Rows are points. To make a cloud, some directions were put in groups of two or more. Within a group, all points are equally far from the middle, so they leave a hole (a ring in 2 directions, a hollow ball in 3). The other directions are filled evenly. Then the cloud was stretched, turned, moved and blurred a little. Count the holes, and give their numbers of directions, smallest first.

Cloud (22 x 3):
54, -23, -34
56, 16, 16
-48, 16, 27
-50, -66, 10
4, -23, -31
89, -16, 10
-36, -81, 8
9, 22, 44
-22, -5, 36
33, 23, 12
-21, -52, -33
-74, -24, 17
43, 30, -2
-13, -3, -48
-54, 67, -5
12, 11, -10
51, -15, -87
40, 23, -19
0, 0, -107
4, -17, 22
-52, 10, 48
-59, -7, -86
Holes: 0

Cloud (21 x 3):
-82, 8, 20
-29, -56, -14
-18, 50, 56
-24, 2, -52
19, 41, -15
50, -88, -53
7, 29, 18
6, 28, 70
-66, 10, 38
13, 15, 56
35, 78, -52
2, -41, 14
-50, 1, 29
-19, -56, -16
-18, -65, -27
45, -29, -31
20, -73, -55
-26, 45, 40
-33, 0, 25
-20, -18, 69
18, 20, 20
Holes: 0

Cloud (27 x 4):
0, -29, 29, 0
19, -32, -11, -55
21, 19, -84, 57
-1, -24, 26, -57
11, -12, -59, -26
3, 63, 7, 20
28, 47, -81, -7
-22, 67, 15, -37
9, -3, 24, 2
30, 29, -4, -66
13, 30, -90, 57
-31, -12, -5, 35
-5, 55, 21, -61
-3, -16, 35, -51
40, -8, -9, 3
-9, 77, -71, 53
29, -11, -89, 31
-9, 19, -92, 37
20, -4, -86, 56
3, 21, -40, 58
0, 25, -44, -37
14, 62, -50, 55
25, -7, -82, 51
-25, 58, -62, 18
24, -5, 30, -33
-6, 13, 4, -58
30, -7, -63, -23
Holes: 1 (3)

Cloud (27 x 4):
-20, 20, 86, -2
5, 40, -23, 54
-20, 55, 61, -41
-4, -20, 45, -64
-26, 42, 49, -53
8, 61, -22, 5
13, 21, 23, 68
2, 63, 71, 14
-22, 21, 69, 35
-8, 73, 61, -8
25, 15, 56, -65
44, 43, 64, -13
37, -34, 62, -1
-26, -35, -22, -11
30, -7, 70, 26
-14, -4, 62, 38
44, -5, -11, -51
40, -49, 24, 19
29, 2, -30, 53
-41, 58, 60, -3
23, 4, 21, 65
1, 55, 14, 57
16, -16, 70, -51
-36, 62, 59, 11
54, 30, 60, -12
13, 51, -32, 19
2, 19, -46, -21
Holes: 1 (4)
